Every row gives one point. Before rounding, the points of a table are all equally far from one centre. They may lie mostly on one side of it. Where is the centre, to within rounding?

Points, 7 rows:
[[-40  40 -20]
 [ 83  23  31]
 [-58 -10 -22]
 [ 75 -25 -50]
 [ 90  22   5]
 [-14 -15 -70]
 [ 46  62 -15]]
Centre: [ 18 -10   2]

Points:
[[-62 -63 -26  24  23 -11 -38   8  -9  -9  56]
 [  0 -33 -32  22 -47  -7 -33  19 -18 -74   2]
 [-38  -4 -58  22 -23  -5 -10  -6 -25 -36   8]
 [  7 -21  -3  45  57 -21  22 -14  32 -21  51]
 [-33 -25  65  19  27  23  21  32 -59 -10  26]
 [-12 -39   5  64  44 -14  30  22 -43  30  32]
 [ 23  10   8  42 -11  -2 -10  34  -7 -41  94]
 [-10 -29  51  -9  45 -15 -50  -9  -7 -15  57]
 [-31 -19   4  40  45 -10 -48  63  28 -16   9]
 [ 13 -63   9  95  39  -9 -17  21  27 -26  24]
 [ 19 -29  40  23 -67  32 -33 -15 -29 -14  10]
 [  6 -22 -34  49 -31 -44 -30  -4 -45 -53  26]
 [-30  -1  55  21  42 -52  11 -24  -7  -5  19]
 [ 20   1  -1  56  -3 -22   9  42 -34 -10  88]]
Centre: [ -9 -29  18  33  -5  -7  -7  14  -7 -17  23]

Points:
[[ 33  18  23  12  -1  52 -40 -69  35  59 -22  40 -17 -75 -44  -6 -30  10
   18 -76  -7  25  24 -18]
 [-38 -17  45  -1  15  69 -33 -28  -2 -29  35  21 -31 -45 -25 -46  35  63
   41  -1 -59  43   4  -7]
 [-51  -5  52 -19  81  27 -14 -48   1  11 -29  23 -50 -11 -66 -13  18   7
  -21 -37 -18  58  12 -24]
 [-52 -46   3 -26  39  24 -30 -40 -12 -13  28  32 -42 -60  30  11 -37  42
  -12 -32  -1  44  18  -2]
 [-79   0  29  42  -7   3 -39 -60  18  11  31  18  -8 -51 -61 -18 -12  32
   10 -95 -30  33  19  23]
 [-68 -45  35   6 -33  -9 -34 -39  -6  -5  -2  -1 -39 -53 -30   9   7  49
   -3   4  13  24  47   7]
 [  2 -29   5  16  17  77 -36 -67  23  21  52 -34  36 -28 -31  15 -18  -1
   24 -33 -44  39  -6 -24]
 [ 20 -17   5 -19  24  68  -2 -60  42  -3  40  25  -3 -71  31  12 -16  45
    1 -19 -44  15  47   5]
 [ 11   8   9  17  19  45   2 -31  27  10  72  49 -39 -48 -46  -9  57  41
   18 -25 -16  39 -20   2]
 [-23 -49  76  10  27  45 -36 -39  53  22  21  43 -24 -33 -34 -42  58  50
   23 -34 -14  10  40  10]
 [-31 -24  10  14  24 -15 -30 -87  -6   3  34  31 -33  21  -8 -27   1  30
   33  10  -1   6  73   6]
 [ -4  -4  33  10  45  53  12   3  53 -11  26  34 -22 -40 -41 -47  -5 -10
   45 -64  -2  50  66  22]
 [-44 -48  53 -57  29  48 -31 -34  48   7 -15  27 -17 -31 -37 -49 -15  81
   45 -29   3   6  -4 -13]
 [-40  16  49  12  15  37 -25 -31  52   5  13  37 -50 -59 -18 -13  -6  73
   50 -28  42  34  16 -56]
 [-41  -6  23 -35   3  10  24 -44  58  55  36  -1 -74 -14 -35 -58 -13  30
   15 -53  -1  29 -32   3]
 [-42 -48  81 -24  22 -22 -14 -66   7   4  18   3 -58 -37 -22 -23  39  30
   19 -25 -18   3 -31  11]
 [-14 -16  14 -21  62  24  24 -45  41  -3  25  40 -20 -22 -54  38  -9  11
   17  -7  17   4  16 -58]
 [-19  13 -23  -6  31  23 -24 -56 -10  25 -29 -15 -30 -32 -69  11 -56  11
  -12 -63 -35  35  17  45]
 [-40  24  25 -25  10  29  47 -64 -21  31  55 -25 -30  -1 -43 -18  31  53
  -22 -49  -6 -16 -11  -1]
 [ 17 -19  14   4  54  14 -12 -30  16 -15  10  -2 -81   9 -23 -52  26   5
   28 -62 -25  71  -1 -63]
 [-29 -15  56   8  32  56  -9 -91  34  37  11  19 -45 -45   6   7  68  64
   15 -35   7  28  13 -29]
 [ -6   4  37  -4   6  51 -46 -31   7  55  47  16 -38 -41 -64  13 -15  80
   25  -8  -7  19   4  23]
 [ -7 -72  68  -4 -28  14  14 -59  52  47  15  17 -23 -68 -36 -49   5  23
   11 -52   0  39  12  17]
 [-63 -23  32   3  -8  -7  32 -20 -10  34  -6  27  -5   7  29   7  18  20
   22 -11  -1 -44 -24 -16]
 [-64  25   7  30  33  -9 -15 -83  21  48 -32  29  -4 -45 -46   7  17  61
   25 -10   9   3 -22  -1]
 [-15 -66  30 -39   1  46 -37 -34 -24  17  22 -12 -49 -66  23   3 -22  22
   -3 -67  19   6   3  -6]
 [  2 -12   3  -4 -19  72   3 -61  13  16  24  68 -28 -35 -19 -37  28   7
    1 -56  44   8  41 -37]
 [ -6 -43  15   0  44  33 -29 -25  25  -4  29  12   3 -43 -82 -17  34  70
   20 -64 -17  55  66  10]
 [-50 -25  40  26  62  34 -22 -78   3  50  45  29 -13 -21 -39 -71  -1  36
  -12 -64  23   8  -4 -25]]
Centre: [ -9  -7  20   8  15  19  -2 -35   9  11  -3  -1 -10 -21 -14 -22  -1  31
  17 -43 -12  19  12 -10]

Points (27 x 24):
[[ -9  -6   2 -39  68  17  36   5   3 -40  29 -20 -46 -90  21 -20 -16  -1
  -22   9  10  -6   2   0]
 [ 27 -47  -8 -29  64  24  20 -13   5 -19  45  -6  13 -68  13  -1 -44  -4
    5   6  -6 -11  34 -38]
 [ 58 -59 -12 -24  15 -22   3   4  -1 -49  34 -24 -62 -45  -3  12 -18 -14
  -19  12  10  69 -47 -23]
 [-14 -58 -10 -39  20  21 -10  29 -16  -9  25  12 -31 -60   8  11 -34 -46
    5 -54  -7  13  19  -5]
 [ 21 -25  23   0  29   7  17  -1  17 -29 -11 -32 -35 -42  39  17 -30 -25
   23  -4 -28  18  48  22]
 [ 30 -26 -20 -51  32   9 -17  51  -8 -39  13  -9 -20 -64 -10   3  -6  40
  -12  20   1  12  32 -18]
 [ 35 -52  22 -65  18  17  -6  36   9 -19   5 -19 -51 -66  26   4 -15  -1
    2  -4 -24   9  14 -55]
 [ 20 -32  36 -42  74  28   4  19 -12 -25  14  21  -4 -30  29  13 -24 -10
   12 -14  -3  18  37   3]
 [ 47 -87 -11 -15  50 -27  17  29  34 -20  -3 -18  -8 -58  -7  -4  -5 -22
  -16  -1 -22  -5  -3   5]
 [ 37 -37  24 -36  68  49  26  27  14 -38  32  -6 -24  -5  20 -12 -46 -13
   11  16   2  11  -5 -15]
 [ 32   8   6 -30   9   9  -1  38 -20  -6   9 -31  10 -49  37  39 -22 -19
   -4 -18 -13 -11  22 -26]
 [  9 -40  23 -13  51  -4  21  49  24 -57  11 -25 -36 -61   7  38 -14 -26
    5  20  24  18   7 -34]
 [ 17 -38  24 -14  30  18 -12 -15  -1  -3   9 -16 -23 -78  11  42  -5  24
   27   6 -36 -17  15 -29]
 [ 40 -36  26 -52  15  -1   1 -33 -10 -37  28 -23 -42 -12  41 -12 -34 -25
   12  -6 -21 -16  33 -28]
 [ 34 -39  27 -50  -2  18 -22  16   1 -33   2 -11 -28 -72  -1  35  -9   4
   12 -12   5  11  40  -3]
 [-24  16 -15   3  47  15 -10  19 -22 -39  14  -7 -57 -42  15   2  20  -9
    4  24  -6  -3  30 -35]
 [ 34  -1   8   4  37 -18  17   1 -11 -19  64  11 -32 -58   1  -9  11 -24
    2  26 -56  25  16 -39]
 [  7 -39 -38 -24  49  21  21  37  -2 -14  53 -37 -48 -65  29  -8   8   0
   26   4   1  62   2 -15]
 [ 12 -16   9 -46   6  21 -20  31 -32 -30 -10 -40 -39 -66  35  14  -6 -10
  -17 -13 -12  15  24 -38]
 [ 27   7  37 -38  33   9  -6  12  16 -30  17 -27 -52 -95  59   8 -19   5
  -13   7 -10  14 -33  -5]
 [ 47 -31   1 -40  13  13  25  11  17 -52  29  20  -3 -76  21   1  -7 -18
  -29 -25  -5  -8  19  -4]
 [ 13  -6  46 -53  56   8  40  33  13  -8  12 -10 -29 -67  17  28   4 -24
   18   3  -8  32 -44  -6]
 [  9  13 -11   2  18  38  -9  -3  13 -33  13   2 -33 -56  16  43  23 -19
   11 -10 -10   1  36  -4]
 [  3 -27  34 -10   1  16  13  46 -11 -34  -1  -2 -39 -13  28  15 -28 -32
   -8  24 -42   9   8   8]
 [ 32 -45   5 -42  28  15 -21  19 -34  -4  34  28 -15 -62 -15  24  11 -21
  -24   1  13  37  26 -22]
 [ 22  28 -12 -25  56  15 -16  29  18  -1   2 -20 -15 -63  10  32  -7  23
    5  17 -12  20  30  19]
 [ -1 -15   7  19  13   1 -18  12  19 -11  -9  -7 -51 -79  10 -13 -36 -24
  -23  14 -28 -17  20  22]]
Centre: [  7 -21  -6 -23  25 -10 -12  -2  11 -16  18  -9 -16 -35  10  -7 -14 -12
   6   5  -2  23 -17 -13]

Points, 27 rows:
[[-30  19  33  33  14 -10 -33  23 -26 -11   9  13  47 -31 -20 -27   1  26
  -35  56 -41 -17   4 -38]
 [-31  34  40  47  48 -33  -6  42 -41  26  18  -6  32  11   6 -34  12  35
   -9  -4 -21 -39  -6 -12]
 [ -1  19  44  59  34 -27   2  13 -35  30  10   7  88  -6 -26  13  21   3
  -26   3 -24  -9 -13 -30]
 [-14   0  53  42  36  20   5  37 -21   9  -8  -1  95 -37  -9 -25  19   7
  -17 -24 -10   2 -13 -12]
 [ -5  10  53  19  26 -12   6  26 -23  -7  40  20  72  30  15  11  20  16
   24  31  -5 -14 -16   6]
 [-15   2  12   8  36   2   9  16 -15  35  19  24  55  29  -7  -1   1   7
    3  13 -65 -44 -11  -8]
 [ -2  30  16  18  34   5 -33   7 -57   9  -7  35  64  18 -23 -16  -6  37
  -14  24  -4 -10  11 -40]
 [-22  32  52  27  31 -42  -3   4  -1  -6  27  14  77   3  15 -29 -14  24
  -11   9  -8   9  11 -11]
 [-48  13  20  22  22 -32  -8  39 -39  18  10  25  64  17 -17   4  -9  58
  -38  11 -48 -31 -23  -6]
 [-47  46  20   5  27 -32  15  20  28  35 -10   4  49 -15  -6 -32  20  55
   17   1  -2  -7   5  13]
 [-29  32  29  19  40 -37  -4  49 -19  24  20   8  32   0 -31   5  29  90
  -36  33 -11  -5 -44  -6]
 [ -2  14  28  52  29 -41 -31  44 -28  -4 -17   5  95  20   3 -13  16  27
   22   2 -22  15 -10 -18]
 [ -7  43  27  20  36  10 -28  69 -22  12 -12  26  39  25  -1 -17   3  57
   -8  -2 -51  -9 -46 -19]
 [-30  -2  40  39  45 -31 -21  29  -4   7  13  23  47   3   9  -4  18  -4
  -17  13   2 -14  24 -58]
 [-19  -8  15  35  34 -20   0  51 -14  38  19 -20  51 -18 -45  -6  16  42
  -28  27  15  -2   6 -43]
 [-27  46  38  32   1 -46  -2  12 -24   4  -9  29  61  -7 -19 -25  -1  31
   36  19 -14  14   2  -3]
 [  9  27  46  76  11 -16 -17  31  -7  58 -12   3  72  -7 -30  -6   9  32
  -17  14   2 -10  -4  -5]
 [ -6  29  28  17  21 -10  -8  27 -27  42   3  22  53 -40  11   3 -15  41
  -23  23 -50  -8   4   5]
 [-40 -11  16  31  35 -40 -24  39   2  25 -27  27  60  12  16  -9  11  11
    5   4 -39  -4   6 -46]
 [  2  38   6  54  47  21 -20  24 -21   1   5  24  55 -25 -15 -37  19  66
  -16 -14 -37   7   2 -23]
 [-45  51  40   8  24  27  -3  35 -19  11 -42 -10  62 -25  -5 -10  26  30
  -28   9  -6   4   2 -17]
 [-11  28  56  11  12 -13 -13  11  -3  15 -16  24  54 -14  17 -33  -3  46
  -11 -14 -23  -6   7 -31]
 [-47  32  13  26  26 -33 -10  69  -1  13  25  26  64   4  -7   2  -6  55
  -11  11 -37 -32 -12  -4]
 [-40  50  35   5  23  -4 -19  24 -20  16 -13  44  41   1  -2   2 -15  45
  -27  29 -22   9   3 -35]
 [-45  24  26  59  31 -11 -29   0 -20  15  18  36  52  -8  -8 -10  10  15
  -10 -18 -29   3  -4 -32]
 [ -4  11  16  35  58   3 -16  29 -24  -4   8  33  -7 -17  14  -6  -7   1
   16  -1 -44  -8  19  -8]
 [-13  42  54  22  39 -43   6  27 -26  -1 -16  -5  48  -8 -21 -33  12  33
  -18  33 -56  22   1 -35]]
Centre: [ -4   6   8  28  37 -15   3  31   0  -6 -19  24  36   4 -19 -19  21  15
 -28  20  -5  -4 -23  15]

Points (31 x 24):
[[-21  45  -7  11  13  52  -6  50  62  55  17  64 -24 -22 -40   9  55 -17
   -8 -19  68 -39 -30  -3]
 [-50  -5   1  -6 -22  34   9  40  42  26  37  47  -1 -38 -14 -35  11 -43
    6 -10  23 -48 -46  22]
 [ -4 -23 -50   0  13  57  -6  48  57  76   9  27 -38 -55 -21  15  46 -42
  -20 -26  17 -30 -34   5]
 [-35  29 -24 -23   5  15 -30  31  24  52  10  76   6 -13  -1 -23  -2  -6
   14 -31  20 -67 -40  -3]
 [-16 -26 -13  12   7  28 -21  24  55  35  48  34  38 -55 -38  -3  43 -31
   31  10 -14 -68 -30  29]
 [  2   0 -37   7 -30  24 -45  57  75  58  27  43 -28 -21  -5 -21  37 -37
   -5   1  18 -61 -63   4]
 [-53  27 -46   2 -28  49  21  60  24  50  57  22   7 -36 -12   8  21   4
    6 -15  18 -18 -25   6]
 [  4  -1 -18  16  -4  35  18   4  10  50  48  30 -15 -58 -12 -25  -3 -52
  -25   9  28 -47 -65  22]
 [  4 -24  -8  17  17  12  34  72  59  37  45  32  21 -38 -18  19  47 -22
  -13 -21   7 -60 -46 -22]
 [-34  -8  -6 -17   3  46  12  95  19  75  17  34  11 -45  13  21  40  -9
   10 -34   4 -59 -16  -8]
 [-41   8 -21  34   8  39 -45  78  48  35 -22  55 -36 -85 -37   5 -12 -15
    8 -15  30 -47   8   8]
 [-15  -6 -33  15 -23  43 -24  14  48  76  23  35 -37 -37 -20  33  39  -6
  -35 -29  24 -29   3 -36]
 [-42   7 -13  37  13  45 -23  55  27  48   0  43  -6   2 -27  33   9 -50
   59 -14 -18 -36 -18  -5]
 [-19 -34 -14  14 -17  53  -6  59  26  48  24  60 -27 -52  -7   4  49 -29
  -29   7  -5 -60 -34  -8]
 [-14  -7  41  -7   9  33 -35  23  43  72  10  37 -28 -20  -7  11  -8 -23
   -1  22 -52 -86 -11  48]
 [-58  14  17 -18  35  27  -4  37  22  80  15  45   1 -45 -19  37   4 -26
  -38  -6  19 -56 -59  -7]
 [ 10  -7   5 -16  20  36  26  70  26  74  28  55 -51 -57 -14  38   3 -18
  -10  17  51 -40   7  19]
 [-12   1 -34  38  22   0   8  78  68  46  -7  84 -11 -63 -15  -8  37 -26
    5  -5 -27 -24 -50   6]
 [-57 -10 -32 -32   9  26 -43  47  33  72  31  -2 -28 -28  -4  13  48 -41
   31  -5  22 -26 -20  47]
 [-10 -27  21  38 -23  35   0  41  47  50  49  18 -58 -54  11  10  -4 -30
    0 -41  20 -55 -37   7]
 [-52  37   0  44  -9  61  -5  59  46  75  33  33   0  16  -2  -5  -4 -28
  -28  -6  -7 -24 -38  11]
 [  1   2 -12   5   4  28  15  54  38  66 -28  40 -35 -77  -2  11  34 -47
   10 -24  14 -75 -71  27]
 [-34  39  20  15 -16  28   7  71  18  66  33  36  14 -22   5  10  34 -43
   13 -54   2 -49 -57  16]
 [ -1 -11 -13  42  17  34  35  76  24  52  61  37 -38 -44 -11  10   3 -11
    1 -34 -23 -41 -40   7]
 [-14  45   9 -13 -28  48 -34  63  51  82  23  32 -34 -48 -12 -44   7 -35
    8 -17  53 -23  20  -4]
 [-13  15  -2  -2  26  45  -2  -1  16  -8   5  87 -10 -31   1 -21  24 -27
  -13  17 -13 -48 -26  33]
 [-25   8 -43   4  11  42  -6  36  31  53  45  44 -35 -31 -28   9 -11 -45
  -37  27  18 -70 -30  47]
 [-40   4 -25 -24  12  52   7  43  34  15  52  16 -38 -62  24  -9  44 -59
   -1 -16 -20 -35  -9 -23]
 [-36  25  28 -19 -49  32  -1  56  40  64  32  47 -25 -22  10  11  30 -70
    3  -6  -3 -43  12  13]
 [-17   4 -16  30  16  25   8  47  39  79 -23  16   7 -29 -14  54  20  -1
  -32 -20 -31 -73 -70  17]
 [-31 -14 -15  14 -28  13   1   8  63  47  -5  57 -36 -59 -19  -3  24   1
  -29 -39   6 -50 -37  11]]
Centre: [ -3  37   2  22  21   4 -16  38  38  44   7   3 -14 -45   8   5  22 -13
  -1  13   4 -35  -6   8]
